Each row is a point. Each table stands for the endless flat space through its points: a line for two points, a plane for three, and so on. The two share one point or none. Which?

First, 2 rows:
[[11.5 -7.1 -6.0]
 [ 8.6 -6.2 -2.6]]
Second (2 x 3):
[[ 8.2 -0.6  9.2]
 [-2.6 -8.2 -0.8]]
They share: [ 2.8 -4.4  4.2]

First (3 x 6):
[[  0.6   8.2  20.4 -30.7 -10.0  -3.6]
 [-18.9   2.7   1.9  -6.2 -19.0  20.4]
 [-26.4  -0.2  -5.8  -5.3 -19.1  24.8]]
Second, 3 rows:
[[-20.6   0.4   6.2 -14.5  -8.1  15.9]
 [-10.7   7.2   7.6 -11.9 -16.3  10.9]
 [-13.1   7.3   9.8 -10.9 -17.1   9.3]]
They share: no point

First:
[[  4.1  -1.3   4.1 -25.9   4.3  -0.3   2.6 -14.7  12.7]
 [  4.0  -1.6  -0.4 -30.5   4.2   3.0   0.6 -13.3   9.6]]
Second (4 x 9):
[[  3.5 -19.0  -4.0 -22.1  11.0 -10.2   8.1 -25.3  12.6]
 [ 11.8 -14.7   7.6 -22.1  -0.3  -5.6   2.9 -14.7  14.1]
 [ 14.5   7.8  32.6 -16.7 -10.6  -2.0   0.1  -1.7  20.0]
 [-13.7  37.2  25.4  -0.5  15.2  -6.8  15.1 -25.7  35.6]]
They share: [  4.3  -0.7  13.1 -16.7   4.5  -6.9   6.6 -17.5  18.9]

First, 4 rows:
[[  4.0  -6.5  18.9  15.5  15.4   9.4  -8.3 -20.8  -3.7  -6.8  16.6  17.1]
 [ 15.2  28.4  -1.5  12.5 -11.1   5.6  -4.0  26.7   7.0   4.2   5.1  26.2]
 [ 21.6  22.3   3.2  11.2 -17.1   1.5  -5.2  29.3   1.9   3.2  -2.4  28.5]
 [  3.1  13.2  -6.8   6.0  -5.1  22.0 -28.9  -0.8  18.4  17.2  -0.9  -4.6]]
Second, 3 rows:
[[ -5.1  -5.9 -16.9   1.9   7.5   4.2 -17.0   9.4   3.2  11.4  16.5  36.4]
 [ 19.4   6.6  -0.4  -3.1 -12.5  10.7 -12.5   5.4   8.2   1.9  -5.5  13.4]
 [ 18.6  18.6  17.5  14.9  -1.5  17.6  -2.8   3.0  10.7  -8.3  -0.7  10.6]]
They share: no point

First (5 x 20):
[[ 16.0  25.0  29.9 -18.5   9.1 -20.5  24.6  21.1  23.0  -4.1   5.1  12.6
   -9.7  10.9  -0.6 -17.1  17.8 -31.1  -2.9  35.7]
 [  8.7  21.4  18.7 -16.1  -4.4   3.4  20.1  39.0 -16.4  18.5  34.3  17.5
   -1.2 -20.7  54.5  12.8  26.8 -14.7 -30.8  -3.2]
 [ 18.0  13.6  33.1  -5.4   5.1 -11.4  12.2   8.6  18.7   1.3  -4.6  11.7
  -18.2   6.1   1.6 -13.5  19.1 -31.2   8.4  25.2]
 [ 29.0  -5.1  30.0   8.8 -10.0   1.1  -2.8  10.7  -5.6  -0.5   5.7   0.7
  -24.5  -8.1  26.2   5.8  11.5 -17.6  -2.3  -2.1]
 [ -5.6  14.4   1.7 -30.1 -13.9   4.9  26.2  10.9   6.4  35.5  19.3  -5.0
  -22.7  28.9   7.8 -15.7  22.6  -1.9  -1.9  17.9]]
Second, 4 rows:
[[ 14.1  -1.5   9.3 -11.0  -0.7  -4.5  21.9   2.7  -6.7  27.4  23.5  -4.9
  -12.0   0.5  30.0  -5.0  26.6  -5.0 -11.6  17.4]
 [ 27.9  13.9  22.6 -29.6 -14.5  10.4   4.2  30.6  13.3   1.2  21.5  19.2
  -31.7  16.2  12.6  -3.3  26.8  -2.8  -1.0  16.1]
 [ 15.0   3.1  22.2 -21.6  -8.3  -6.7  22.9  10.6  -5.8  14.2  16.5   1.1
   -9.7   4.4  15.5 -11.8  25.7  -9.5 -13.4  11.0]
 [ 23.7  11.5  37.6 -38.0 -19.7  -0.8  15.0  27.6   3.1  -6.4  11.5  17.2
  -17.1  13.2  -1.6 -15.7  27.4 -10.2  -9.8   6.1]]
They share: [ 11.1  12.4  15.7 -17.6  -8.0  -3.2  18.9  18.9   3.4  13.1  17.5   0.4
 -17.4  11.1  16.4  -6.7  16.9 -11.7  -8.9  14.5]

First (5 x 24):
[[-23.7 -14.5 -16.7 -23.5  14.7 -21.9  16.3  13.1 -30.1 -15.7  16.4 -10.5
   19.2  -3.9 -21.4  31.6   8.4  -9.7  -4.8  -4.5  17.4   8.0   8.3   3.6]
 [ -9.3  -4.1 -18.5  -1.7   0.1  -5.6  31.1 -11.2  13.3  -8.0  -3.7  -5.8
   31.6 -19.8   5.9   4.5  21.0 -32.3 -33.9   4.4  13.3 -16.4  17.5  -6.9]
 [-25.8   0.7 -42.2  -9.5  19.9  -5.7  40.6  -5.8  -0.5 -19.1   2.5 -30.7
   27.9  -6.9 -17.4  -2.0  -0.2 -22.2 -14.6 -10.5  22.7 -10.0  31.1   6.0]
 [-12.8 -12.4 -27.1  -2.7   7.7  10.9  19.7  -4.3   2.7 -22.6   6.6 -19.8
   18.1  -1.7  -8.0 -15.1   5.9 -25.7 -21.9  10.1   0.1  -9.7  34.6  10.9]
 [-19.5 -17.1 -30.5 -21.3  20.9   1.0  21.5  11.0 -11.1 -14.4  -1.1 -20.6
    9.4   8.4 -24.3  -3.9  -0.8  -6.7 -11.9 -15.4  14.1   9.4  19.3  19.5]]
Second:
[[  1.9  -6.2 -29.4 -16.1   3.8  -4.2  19.8   0.2  -4.3  -5.7  24.5 -19.6
    6.5 -10.3 -17.7  -1.7  25.1 -25.3 -18.0  14.3  18.4   3.0  -4.9  16.9]
 [-17.0 -32.7 -11.3  -1.9  24.5  -8.8   7.0  10.4   9.4 -22.3 -13.8  10.7
   15.6  20.3  -3.1  15.3   7.9  -2.2  -3.6   1.9 -10.8  11.2  37.4  14.7]
 [-14.1 -24.7 -13.2  -4.7  13.2  -6.8  11.6  -7.1   3.4 -10.0  -3.7  -8.3
   25.8   0.6  -9.5   3.4   5.2 -10.2 -13.9   0.5  12.1  18.2  23.0   9.3]
 [-18.5 -11.7 -18.8 -27.9  -5.0  20.2  20.0   3.9 -29.6  -8.8   4.7 -31.3
   16.6 -15.2 -20.1 -21.2  -4.6 -22.2 -41.1 -17.1  18.7  -4.8  11.4   3.7]]
They share: [-12.3 -18.8 -18.8 -14.3   9.7   1.9  14.6   6.6  -6.9 -14.0   2.5 -10.4
  12.6   1.3 -12.4  -0.7   8.9 -14.8 -19.3  -0.7   5.6   3.1  17.8  12.1]
